Each row of a before or after table is a point. One or more steps were done to the points. Then noise was added and the rows were shuffled. The steps act on how far a point lies along the listed directions, d1 being the first. Name the steps. A step turns or swaps two directions, mirrors them in a line or flattens them onto one, adds a multiple of one to another, or multiplies one. Angles are multiples of 10 degrees, from the lower direction toward the higher: turns from -170 to 170, lines from 10 to 170 but not 90. Use the fewest steps. Two steps may share a direction if one is a turn and the other turns, adds or multiplies; they go together, in the order done. Otherwise the lowest direction goes first.

Directions:
(1): [-0.09  0.47 -0.29]
(2): [ 0.54  0.05 -0.09]
(3): [-0.05 -0.30 -0.47]
Before, 13 rows:
[[ 0.34  0.07  0.62]
 [-0.36  0.09 -0.44]
 [-0.59 -0.02 -0.16]
 [-0.55  0.35 -0.07]
 [ 0.33 -0.12  0.54]
 [ 0.49 -0.04  0.35]
 [-0.23  0.06  0.16]
 [-0.32  0.24  0.05]
 [-0.51 -0.16 -0.06]
 [-0.29  0.24 -0.50]
 [ 0.52  0.13  0.44]
 [-0.33 -0.01 -0.21]
 [-0.07  0.13  0.01]]
After:
[[-0.52  0.29 -0.23]
 [ 0.46 -0.37  0.20]
 [ 0.32 -0.17 -0.03]
 [ 0.54 -0.22 -0.28]
 [-0.55  0.22  0.05]
 [ 0.08 -0.37 -0.19]
 [ 0.26 -0.58 -0.20]
 [ 0.40 -0.04 -0.28]
 [-0.67  0.13  0.00]
 [ 0.47 -0.22  0.12]
 [ 0.01 -0.15 -0.23]
 [-0.01 -0.13 -0.02]
 [-0.64  0.09 -0.25]]
Steps: multiply d1 by -1; turn d2 and d3 by -130 degrees

Directions:
(1): [ 0.14 -0.40 -0.11 -0.31  0.37 -0.44]
(2): [-0.01 -0.09 -0.06  0.29  0.60  0.39]
(3): [-0.41 -0.27 -0.43  0.37 -0.16 -0.17]
(4): [ 0.55 -0.03 -0.50  0.02 -0.17  0.17]
(5): [ 0.01  0.59 -0.22  0.12  0.25 -0.37]
Before:
[[ 0.37  0.64  0.11 -0.37 -0.06  0.06]
 [-0.29  0.54  0.43 -0.45 -0.53 -0.39]
 [ 0.67 -0.06 -0.09 -0.10 -0.53  0.35]
 [-0.01 -0.17  0.12 -0.08 -0.16  0.33]
 [ 0.44  0.50  0.17 -0.11 -0.18  0.28]
 [-0.29 -0.52  0.13  0.35  0.52  0.39]
 [-0.07 -0.18 -0.46  0.27  0.14 -0.07]
 [ 0.04 -0.40 -0.14 -0.16  0.12 -0.03]
 [-0.07  0.60  0.25  0.07 -0.23 -0.07]
 [-0.05 -0.36 -0.64  0.35  0.46 -0.21]
 [ 0.19  0.01  0.03  0.23 -0.38  0.17]
 [ 0.38  0.17 -0.09 -0.14 -0.40  0.23]
 [-0.51 -0.35  0.02  0.14  0.67 -0.01]]
After (13 x 6):
[[-0.15 -0.04  0.16  0.31 -0.35  0.03]
 [ 0.20 -0.09 -0.13  0.30 -0.07  0.58]
 [-0.36 -0.28 -0.17  0.23 -0.32  0.02]
 [-0.49 -0.38 -0.12  0.34 -0.49 -0.24]
 [-0.13 -0.02  0.09 -0.30  0.10 -0.33]
 [-0.01  0.12 -0.13 -0.08 -0.40 -0.10]
 [-0.16 -0.24 -0.46  0.43 -0.22  0.18]
 [ 0.39  0.62  0.08 -0.41  0.39 -0.24]
 [-0.08 -0.38 -0.61  0.30  0.04  0.29]
 [-0.32  0.33  0.46 -0.08  0.59 -0.31]
 [-0.31  0.26  0.31  0.00  0.29 -0.12]
 [ 0.26  0.78  0.03 -0.14 -0.01 -0.51]
 [ 0.43 -0.57 -0.12 -0.18 -0.25  0.82]]
Steps: turn d1 and d3 by 20 degrees; turn d3 and d4 by -130 degrees; swap d2 and d5

Directions:
(1): [ 0.53  0.41 -0.41  0.34 -0.21  0.28  0.18 -0.03  0.18]
(2): [-0.08  0.09 -0.51 -0.07  0.07 -0.14 -0.73 -0.28 -0.02]
Before:
[[-0.22 -0.26  0.46 -0.04  0.11 -0.03  0.44  0.24  0.06]
 [ 0.02  0.00 -0.85 -0.02 -0.06 -0.05 -0.80 -0.47  0.03]
 [ 0.12  0.34 -0.70  0.15  0.15  0.00 -0.50 -0.53  0.00]
 [-0.08  0.44 -0.28  0.24  0.05  0.36  0.03  0.06  0.25]
 [ 0.32  0.29 -1.01  0.23 -0.10 -0.02 -0.61 -0.43  0.16]
 [ 0.24  0.10 -0.28  0.19 -0.06  0.11 -0.21 -0.10  0.05]
 [-0.66 -0.31  0.63 -0.50  0.20 -0.55  0.33  0.40 -0.18]
 [-0.20  0.12 -0.58 -0.09 -0.13 -0.34 -0.41 -0.34  0.09]
 [-0.15 -0.22 -0.52 -0.26  0.59 -0.29 -0.99 -0.36 -0.04]
 [ 0.39  0.04 -0.48  0.03 -0.18 -0.03 -0.60 -0.57 -0.25]
 [-0.80 -0.56  1.02 -0.41  0.37 -0.12  0.20  0.12 -0.43]]
After (11 x 9):
[[ 0.07 -0.24 -0.01 -0.12 -0.09 -0.19 -0.45 -0.43 -0.37]
 [-0.13  0.08  0.05 -0.01  0.16  0.14 -0.13 -0.13 -0.22]
 [ 0.11  0.03  0.01  0.14  0.00  0.07  0.33  0.11  0.19]
 [-0.14  0.23 -0.16 -0.17  0.02 -0.32  0.04  0.14  0.04]
 [ 0.06 -0.14  0.03  0.06  0.01  0.02 -0.10 -0.04 -0.01]
 [-0.28 -0.03 -0.13 -0.11  0.30 -0.11 -0.30 -0.39 -0.13]
 [-0.44 -0.07 -0.35 -0.22 -0.05 -0.44 -0.33 -0.29  0.02]
 [-0.26 -0.22 -0.25 -0.09  0.09 -0.22 -0.33 -0.22 -0.01]
 [-0.35 -0.32 -0.34 -0.27  0.08 -0.17 -0.64 -0.32 -0.12]
 [-0.25 -0.33 -0.34 -0.33  0.63 -0.33 -0.96 -0.34 -0.10]
 [-0.29  0.22  0.02  0.13  0.15  0.32  0.10  0.09  0.15]]
Steps: flatten d1 and d2 onto the line at 120 degrees

Directions:
(1): [-0.35 -0.48  0.25  0.01  0.28  0.08  0.39  0.27  0.10 -0.47  0.00 -0.52]
(2): [-0.03  0.45  0.09  0.59  0.00  0.20  0.13  0.17  0.08 -0.55  0.36  0.38]
(3): [-0.48  0.22 -0.45  0.53 -0.30 -0.05 -0.07  0.03 -0.04  0.11 -0.43 -0.40]
(4): [ 0.22  0.05  0.38  0.11 -0.49  0.03  0.18 -0.54  0.62 -0.05 -0.07 -0.25]
(5): [ 0.35  0.12  0.07 -0.17 -0.09 -0.19 -0.17  0.54  0.26 -0.36 -0.69  0.13]
Before, 12 rows:
[[-0.14 -0.19  0.20  0.22  0.31  0.14  0.40  0.04 -0.03 -0.24 -0.18 -0.30]
 [ 0.20 -0.02  0.55 -0.38 -0.09  0.05  0.07 -0.57  0.46 -0.06  0.21 -0.17]
 [ 0.05 -0.09 -0.24 -0.01 -0.17 -0.21 -0.15  0.44  0.16  0.03 -0.69 -0.19]
 [-0.15 -0.07 -0.01  0.08 -0.34 -0.21 -0.08  0.32  0.22 -0.09 -0.89 -0.44]
 [ 0.64 -0.46  0.50 -0.50 -0.01 -0.06  0.28 -0.19  0.63 -0.28 -0.25 -0.30]
 [-0.13 -0.07 -0.02  0.22 -0.08 -0.05  0.21 -0.04 -0.05  0.06 -0.10 -0.14]
 [-0.02  0.29  0.33  0.44 -0.57  0.01  0.05  0.55  0.77 -0.81 -0.66 -0.40]
 [-0.15  0.06  0.20  0.24 -0.36  0.09  0.12 -0.25  0.25 -0.19 -0.31 -0.48]
 [ 0.42  0.43 -0.17 -0.06 -0.17 -0.01 -0.27  0.35  0.03  0.04 -0.38  0.48]
 [ 0.53 -0.11  0.12 -0.35  0.30  0.09 -0.35  0.11  0.30 -0.10  0.00  0.47]
 [ 0.49  0.53 -0.13  0.32 -0.48 -0.10 -0.46  0.22  0.31 -0.07 -0.43  0.41]
 [-0.41 -0.40 -0.35 -0.31  0.15 -0.25 -0.03  0.02 -0.01 -0.18 -0.58 -0.76]]
After, 12 rows:
[[-0.01  0.78 -0.53  0.48 -0.13 -0.07 -0.32 -0.17 -0.08 -0.30  0.08  0.46]
 [-0.09 -0.35  0.21  0.17  0.22  0.24  0.08  0.11  0.54 -0.53 -0.10 -0.31]
 [-0.06  0.26 -0.24  0.34 -0.06  0.00 -0.01 -0.16 -0.15  0.30 -0.46 -0.10]
 [ 0.78 -0.21  0.57 -0.41 -0.12 -0.06 -0.08  0.08  0.56 -0.25 -0.12  0.18]
 [ 0.41  0.37  0.09  0.30 -0.29  0.03 -0.07  0.10  0.35 -0.19  0.00  0.45]
 [ 0.40  0.61  0.07  0.25 -0.39 -0.09 -0.30  0.15  0.15 -0.14 -0.28  0.60]
 [ 0.21  0.28 -0.15 -0.18 -0.10 -0.10 -0.40  0.19 -0.24  0.11 -0.48  0.20]
 [ 0.57  0.46  0.03 -0.23 -0.77 -0.28 -0.54  0.24  0.56  0.12 -0.94  0.08]
 [-0.08  0.10 -0.39  0.37  0.11 -0.10  0.02  0.76  0.08 -0.61 -0.73 -0.19]
 [-0.35 -0.03 -0.12 -0.23  0.39 -0.11 -0.18  0.58 -0.19 -0.30 -0.45 -0.25]
 [ 0.08  0.05 -0.10  0.04 -0.06 -0.10  0.01 -0.01 -0.15  0.23 -0.05  0.19]
 [ 0.45 -0.06  0.54 -0.19 -0.10  0.17  0.27 -0.02  0.51 -0.33  0.04  0.08]]
Steps: turn d1 and d3 by 110 degrees; turn d4 and d5 by 50 degrees; turn d2 and d4 by 150 degrees
